Rows are points. The points of each table are mixes of a few directions, plus a little noise. Count the directions of each table, and those that both share. Where both have some left over, give the other angles between the two spaces (their principal angles), to ten degrees, smallest first.
(in the rows, 128 means zero)

First (7 x 2):
|  96 | 164 |
| 139 | 115 |
| 185 |  64 |
|  80 | 184 |
| 170 |  81 |
| 150 | 105 |
|  79 | 183 |
Second (4 x 2):
| 110 | 112 |
| 154 | 151 |
| 184 | 178 |
|  64 |  71 |
Directions: first 1, second 1, shared 0; angles 90

First (8 x 4):
| 124 | 132 | 120 | 132 |
| 107 | 142 |  92 | 146 |
|  72 | 168 |  31 | 175 |
| 127 | 128 | 128 | 128 |
| 126 | 130 | 124 | 130 |
| 166 | 101 | 193 |  96 |
| 199 |  78 | 249 |  69 |
| 105 | 144 |  89 | 147 |
Second (6 x 4):
| 142 | 138 | 121 | 145 |
| 102 | 110 | 141 |  98 |
| 141 | 136 | 122 | 143 |
| 193 | 174 |  94 | 204 |
| 148 | 142 | 117 | 151 |
|  42 |  67 | 173 |  27 |
Directions: first 1, second 1, shared 0; angles 70

First (8 x 9):
| 140 | 144 | 116 | 105 | 171 |  97 |  82 |  73 | 122 |
|  90 | 128 | 111 | 142 |  84 | 188 | 163 | 142 | 153 |
| 141 | 132 | 169 | 111 | 146 | 146 | 109 | 144 | 101 |
| 138 | 111 | 131 | 117 | 139 |  70 | 107 | 135 | 146 |
|  87 |  95 | 128 | 172 |  38 | 182 | 216 | 220 | 163 |
| 164 | 149 | 135 | 113 | 182 |  98 |  87 |  81 |  87 |
| 135 | 140 | 131 |  84 | 180 |  90 |  55 |  79 | 135 |
| 127 | 125 | 104 | 180 |  84 | 155 | 204 | 151 | 115 |
Second (9 x 9):
| 105 | 156 | 184 |  87 | 139 | 249 |  94 | 133 | 100 |
| 111 | 137 | 147 |  73 | 161 | 135 |  56 | 102 | 148 |
| 121 | 126 | 125 |  93 | 154 |  92 |  75 | 103 | 156 |
| 130 | 124 | 120 | 130 | 129 | 108 | 127 | 125 | 135 |
| 147 | 119 | 109 | 191 |  90 | 126 | 212 | 159 | 102 |
| 143 | 117 | 105 | 170 | 106 |  99 | 180 | 143 | 121 |
| 151 | 102 |  75 | 171 | 114 |  18 | 167 | 127 | 150 |
| 132 | 137 | 144 | 165 |  97 | 203 | 190 | 162 |  85 |
| 112 | 135 | 142 |  71 | 163 | 121 |  51 |  98 | 154 |
Directions: first 4, second 2, shared 2

First (11 x 12):
| 146 | 133 | 161 | 126 | 133 | 141 |  78 | 157 | 116 | 159 | 131 | 102 |
| 134 | 142 | 133 | 110 | 149 | 125 | 171 | 146 | 118 |  67 | 110 | 148 |
| 150 | 137 | 118 | 143 | 107 | 125 |  70 | 120 | 162 | 105 |  99 | 135 |
| 129 | 127 | 192 | 104 | 164 | 152 | 129 | 185 |  66 | 192 | 164 |  84 |
| 139 | 141 | 154 | 108 | 153 | 134 | 148 | 162 | 105 |  97 | 120 | 128 |
| 106 | 126 |  79 | 125 | 127 | 107 | 213 |  91 | 146 |  56 | 115 | 175 |
| 149 | 132 | 179 | 125 | 136 | 148 |  59 | 170 | 104 | 187 | 140 |  85 |
| 135 | 129 | 159 | 121 | 140 | 140 | 109 | 154 | 106 | 160 | 140 | 105 |
|  92 | 116 |  76 | 128 | 124 | 108 | 223 |  82 | 140 |  87 | 133 | 167 |
|  99 | 110 |  41 | 161 |  81 |  99 | 154 |  40 | 190 | 104 | 119 | 171 |
| 129 | 115 | 117 | 157 |  94 | 130 |  54 | 102 | 154 | 194 | 139 | 107 |
Second (9 x 12):
| 138 | 145 | 112 | 131 | 141 |  92 | 125 | 117 | 157 | 130 | 101 | 133 |
| 116 | 125 | 133 | 122 | 122 |  90 | 122 | 100 | 188 | 112 |  82 | 124 |
| 150 | 150 | 175 | 154 | 170 | 188 | 160 | 149 |  92 | 175 | 177 | 141 |
|  82 |  88 | 177 |  68 |   7 | 189 | 137 |  37 | 165 |  81 |  87 |  83 |
| 133 | 159 | 148 | 138 | 199 | 175 | 128 | 152 | 101 | 147 | 178 | 139 |
| 152 | 132 |  83 | 140 | 118 |  73 | 129 | 140 | 122 | 140 | 107 | 137 |
|  92 |  87 | 115 | 114 | 112 | 108 |  98 | 146 | 130 |  84 | 129 | 119 |
| 134 | 100 | 152 | 160 | 131 | 146 | 146 | 183 |  76 | 154 | 173 | 142 |
| 153 | 164 |  58 | 122 | 153 |  85 | 108 | 127 | 123 | 131 | 113 | 134 |
Directions: first 3, second 5, shared 0; angles 40, 70, 90
